Rows are points. Each table stands for the endless flat space through its points: a line for two points, a plane for three, and so on. The two share one point or none. Which?

First (3 x 4):
[[ 15.6  -6.3  -7.8  -4.6]
 [ 19.3  -2.5 -14.5  -9.7]
 [  3.2 -21.5   5.8   4.6]]
Second (2 x 4):
[[ 21.4  -5.4  -6.0 -11.7]
 [  7.0 -13.0   8.0   3.5]]
They share: no point

First (2 x 6):
[[ -7.9  -3.1   0.0  -4.0   0.4   0.8]
 [ -0.1 -11.1  -1.2  -6.6   1.4  -0.6]]
Second (4 x 6):
[[ -5.0 -16.2  -3.4 -11.5   5.0   4.2]
 [ -1.9  -7.4   9.0   7.9 -12.6  -2.9]
 [ -1.1   9.1  -0.8   4.3  -6.1  -8.4]
 [ -5.7  -1.3  -4.3 -11.8   9.5   0.7]]
They share: [-4.0 -7.1 -0.6 -5.3  0.9  0.1]

First (3 x 8):
[[ 11.9   4.7  -2.6   6.8   9.8  15.7  -3.8 -10.3]
 [ 17.7  18.0  -6.6  32.2  -1.5  11.0 -11.3   1.5]
 [ 10.4   4.0  -2.7  15.8   8.1  12.1 -10.9  -9.2]]
Second (5 x 8):
[[ 18.8   3.7  -1.0  18.1  -8.0  26.2  -9.1  -8.0]
 [ 37.1   6.5   1.2   4.0 -13.3  31.7   1.1  -7.9]
 [ 14.0  14.4 -10.7  11.8   0.3  18.6   1.2   1.3]
 [ 26.1   5.5 -10.3  18.6 -14.2  33.1  -8.7   1.1]
 [ 16.4  18.8 -27.2  18.0  -2.4  23.4  -1.0  16.3]]
They share: [16.5 12.9 -4.8 13.6  4.8 16.1 -2.0 -4.5]

First (6 x 11):
[[ -9.0  -3.5  -7.2 -18.5  20.6 -12.3 -20.8  26.0 -10.2 -13.9   1.4]
 [ 25.2 -30.4 -13.9  -7.9  -6.6  -5.4  13.8  10.1 -10.3   9.6 -53.3]
 [-10.6  -6.5 -20.3 -22.9  21.2 -16.2  -8.1  34.3  -7.9   3.7  -8.3]
 [-21.1  -3.3 -23.6 -29.3  26.5   5.0  -8.4  15.6  -7.5 -15.5   3.0]
 [ -7.7  -1.3 -10.7 -18.3  20.3   4.7 -10.7  33.3 -26.8  -8.9  -6.1]
 [ -0.9 -21.3 -15.5 -17.5   8.4  -1.9  -3.9 -24.4  13.8 -24.2 -16.2]]
Second (5 x 11):
[[-17.4 -14.5   2.3 -29.2   6.8   5.9 -19.4  -3.9  -7.9  -8.9  -8.7]
 [-11.4 -27.7  -8.5 -32.7  -0.3  16.5 -29.5   8.3  -3.3 -16.5 -12.2]
 [-22.2  -5.7  10.4 -24.4  13.1 -12.3  -5.3  -8.4 -12.2 -13.6 -14.3]
 [ 11.1 -35.8  -1.5 -21.1  14.1  -7.1  -6.1   1.2 -20.8 -10.0 -26.1]
 [-10.4  -4.4   1.4 -18.0  14.1  -8.2  -5.5  -4.1  -9.5  -4.4 -10.5]]
They share: [  1.2 -13.6 -10.8 -14.8  11.1  -6.2  -7.3   9.3  -6.1 -10.6 -16.5]

First (4 x 12):
[[ 20.3  18.0 -20.4  11.9  -8.8 -22.0  11.7   4.9  11.8  -1.8   7.6 -11.1]
 [ 23.3  16.0 -22.8  14.5   7.0 -23.8   6.1  17.5  15.6   4.0  -8.0 -11.7]
 [  9.9   8.2 -10.9  21.0   0.8 -17.6   1.2  18.5  12.4  14.4  -5.4  -2.2]
 [ -5.9  -4.0   2.8  34.1 -11.0 -13.8   2.9  16.3   3.2  23.6   0.8   5.5]]
Second (5 x 12):
[[ -1.7   5.9 -17.4  -2.2  -5.1 -28.1 -12.6   6.4   9.7   4.2  13.5  -4.6]
 [  5.5   2.1 -14.4  11.6   3.1 -21.7  -7.0  18.2  18.1  18.4   8.5  -9.8]
 [ 15.5  14.8  -5.8  26.9  -4.8  -8.5   8.8  18.3  16.1  17.7  -7.8   1.2]
 [ 21.4   8.6 -21.5  12.4   1.3 -21.9  -3.7  18.8   8.9   5.7   2.2   1.8]
 [  9.6  -5.3 -23.3  19.3  21.0 -15.1 -13.1  17.7  18.7  12.6  24.5 -18.6]]
They share: [  9.6  11.4 -10.6  16.4  -4.3 -15.5   0.7  13.8  13.5  12.1   0.6  -1.0]
